Each row is a point. Examples show where two turns around zero, p and q, send a point. Where does a point land after both, in the order given? Backwards means that the second turn is done in reverse. Each puzzle has new turns, and all numbers are rounded.
In the rows, zero is written as 128.

Turn p:
[134 150] -> [118 148]
[ 73 176] -> [ 55 127]
[135 119] -> [139 126]
[151  80] -> [177 107]
[147 115] -> [151 131]
Turn q:
[109  86] -> [104  89]
[175 128] -> [175 122]
[ 98 123] -> [ 98 127]
[130 175] -> [136 174]
Where do these land?
q, then p: [137  75] -> [165  89]
p, then q: [101 146] -> [ 96 128]
p, then q: [146 163] -> [123 167]

Turn p:
[ 69 143 169 147] -> [ 86 191 126 136]
[131 166 174 146] -> [125 170  88 104]
[156 102 123 131] -> [133 100 140 105]
[146 131  97 139] -> [162 118 141 128]
[137  98  78  77] -> [132  63 145 167]
Turn q:
[105 157 121 159] -> [111  85 115 136]
[155 123  90  89] -> [126 165 112  82]
[ 87  62 117 106] -> [ 82 186 139 161]
[116 163 105 169] -> [105  75 118 117]
[149 131 165  96] -> [176 149 124 135]
[156 132 171 149] -> [169 109 159 137]
Where do these land?
p, then q: [149 153 181 136] -> [109 145  80  97]
q, then p: [108 150 142 137] -> [134 122 159 116]
p, then q: [114  81  96  97] -> [119 132 172 177]
q, then p: [137 117  87  76] -> [152 131  97 183]
p, then q: [131 138 134 194] -> [183 127  92 114]

Turn p:
[ 82 132 148  78 139 135  93 178] -> [ 67 173 145 134 128  81 152 120]
[ 79 138 100 132  92 112 157 143] -> [170 172 156 146 106 125 151 121]
[180 137 142 153  90 159 108  84] -> [127  92  94 129 107 171  79  93]
[186 128 159 105 165 128 180  76] -> [138  64 125 157 167 126  72 172]
[121 148  90 113  86  75  89 140] -> [119 120 175 126  68 142 171 109]
[129 117 109  98 165 142 115  74] -> [135  75 131 119 152  84 120 105]
[136 111 172 160 146  83 105 130] -> [ 98 111 113 137 158 173 168 141]
[178 141 112 160 147 140 121 161] -> [120 122  97  82 104 145 119 166]
[105  80 122 123 167 155 187 160] -> [155 174 138 103 189  98 112 163]
[125 164 128 172 109 145 165 111] -> [177 138  89 153 107 144 114 134]
[ 86 112 125 113 101 134  88 151] -> [102 166 146 120 121 119 151  83]
Turn q:
[156 145 136 151 150 130 121 160] -> [121 160 110  95 141 135 149 120]
[127  83 116 124 140 133 128 157] -> [107 114 129 118 118 154 149 163]
[ 92 120 149 162 151 144 133 141] -> [137 163 132 157 118 152 161 136]
[119 166 142 102 141 109 146 183] -> [ 82 177 120 111  96 120 109 120]
[113 102 158 187  86 124 107 130] -> [187 140 110 141 119 107 162 169]
[112  98 123 165  97  95 119  79] -> [165  89 126 165 133  86 158 140]
[110  86  79 132  57 174 173  76] -> [170  46  87 187 123 159  90 147]
[183 175 122  70 181 103 134  99] -> [ 83 114 161  82 148 115 106  48]
[123 125 175 115 134 141 113 155] -> [139 163 154 105 103 140 127 142]
[143 180  79  70 143 126 105  99] -> [ 87 113 152 121 181 113  69  94]
Where do these land?
q, then p: [ 89 153 165 115 161 168 116 146] -> [107 135  68 165  96 120 110 124]
p, then q: [146  79  86 182  93 120 161 162] -> [137 144 140  68 135 173  65 101]
q, then p backwards: [131 117 150 132 143 140  78 187] -> [132 103 116 141 142 115 147 201]
q, then p: [132 167 115 107 186 129 113  76] -> [127  87  87 167 182 112 142 115]
q, then p: [110  67 100 135 119 127 111 129] -> [126 179 133  99 156 144 126 155]
p, then q: [110 177 162 119 154  96 124  92] -> [128 113  81 156 118 129 186 144]
p, then q backwards: [125 123 104 141  67 142 124 160] -> [128 150 185 111 145 154 147 150]
q, then p: [118 155 125  71 137 113 160 122] -> [120 124 124 152 132 137 155  65]
p, then q backwards: [191 116 147 150  93 118 165  79] -> [125 107 105  98 102 206 147  96]

Turn p:
[124 167 135 174  78 145 154 178  98 169 179] -> [134 125 184 120  86 130 185 116 199 166 123]
[112 102  95  90 143  86 127  99 158  95 152] -> [175 106  85 164 145 100 100 147 103 125 144]
[141  92 113  77 157 102 149 159 146 108 101] -> [133  95 134 152 148 100 121 153  77  85 104]
[ 96  93  91 108 157 180  58 138  93 167 115] -> [124 119  99  51 141 120 119 126 167  49 150]
[168 106 115 149 159  89 157 119 160  85 162] -> [171 114 124 184 176 146 150 128  92 148 131]
[127 162 128 148 135 150 151 121 141 165 147] -> [117  97 135 106 121 142 141 110 144 171 133]
[112 111 167 121 155 154 158 148 130 160 149] -> [101  75 135 141 120 150 130 105 156 113 107]
[123 118  85 149 151 107 137  77  87 158 114] -> [139 118 115 106 107 154 140 131  99 117 204]
[178 162 183  92 110 101  92 148 150 154 105] -> [ 82 149 112 122 121 139 135 195 123 150  62]
[148 167 142  95  76 149  85 134  84 144  92] -> [ 98 187 118  76  77 110 139 148 133 120  96]
[144 122  94 110  97 175  92  94 107 102 169] -> [163 165  68 106 126  98 153  89 147 122 128]
[102 168  99 164 152  92 150 106  88  81 120] -> [190 148 165 125 105 158 100 115  90 144 165]
[105 113 153 143 108 161 127 144 179 113  88] -> [ 77 142 152 139 166  99  91 107 140 132 117]
[113 109 190 172 115 101 153 126 170  90  99] -> [ 90 153 165 201 154 145  88 122 122 150 129]
Turn q:
[ 72 128  72 126 137 120  87 125 185  93 136] -> [ 94  75 135 149  89  93 118 168 172 171 124]
[142 116 135 147 119 110 151 114 158 121  92] -> [ 91 149 142 149 150 158 133 134 141 129 121]
[144  91  84  88  85 130 168 111 138 133 163] -> [134 186  82 143 142  88 136 173 129 151 128]
[100 135 164 151 175  89 125 158  79 133 114] -> [122 111 163 111 106 143 106  61  83 133 107]
[128 111 149 175 140  80 141  96 114 172  82] -> [ 64 170 144 118 113 170 119  82 119 112 139]
[155 113  84 117 115 153 104  74 151  76 169] -> [127 121 128 165 148  65 127 185 151 117 178]
[107 152  97 114  97 194 123 161  89 168 144] -> [182 122  75  89  97 101 150 122 151  96  97]
[123 170 154  89  71 138  97 157 103 155 169] -> [196 122 116  83  99 128 189 141 107 138 140]
[151  97 111 151 119 149 107 141 176  74 173] -> [119  83 113 171 178  86 152 144 148 152 152]
[148 168 141 143 180  87 129 156 112 151  88] -> [107 117 169  70 143 165  96  98 110 125 106]
[128 137 165 149 137  93 163 120  99 108  65] -> [107 157 186 144 132 168 122 100 105 104  94]
[132 123 180  98 161 147  97 163  98 150 101] -> [154  88 112 111 118 175 112 113  73 101 120]
[133 121 128 117 128 172 174  88 162 129 169] -> [166 161 100 164 149 123 106 140 172 139 158]
Where do these land?
q, then p backwards: [ 86  96 122 175 137 141 171 102  99 144 187] -> [ 95 112 125 131  67 172 144  83 126  78 153]
q, then p backwards: [187 103 117 101 143  91 160 128 160 100 177] -> [143 134  99 161 117  97 106 111 209 105 102]
p, then q backwards: [103 168 124 104  86 102 110 103  75  91 101] -> [ 88 134 115  76 127 111 151  79  81 160 139]
p, then q: [ 85 123 101 133  81  84 139  90 151  97  96] -> [123 114 149  70 115  99 165  90 112 156 172]
p, then q backwards: [117 184 144 157 154 131  94 108 106 105 103] -> [133 158 150  99 158  97 166 121 127 177 114]
q, then p: [145 138 142  95 117 183 136 107 152  88 125] -> [138 136 164 135 189 146 162 122 127 127 100]
q, then p: [115 127 149 119 161 161 159 193  85 122 141] -> [108 165  94 106 139 150 153 137  65 102 155]
p, then q: [175  99 143 183 127 109 106  93 136 119 124] -> [168 119 129 107 134 107  89  87 179 123 121]
q, then p: [127 141 104 136  96  93  69 183 158 182 117] -> [107  64 122 137  86  54 121 117 123  91 136]
p, then q backwards: [113 140 154 155 117  99 161 114 121 160 139] -> [ 90 127 152 130 128 107 107 105 169 123 126]
q, then p: [158 119  88  91 142 186 149 145 166 174 103] -> [156 115 137  70 190  77 120 142 107 103 113]
q, then p: [125  99 147  85 175 156  84 170 127 154 125] -> [145 149 102 107 139  99 167 121 132  55 155]
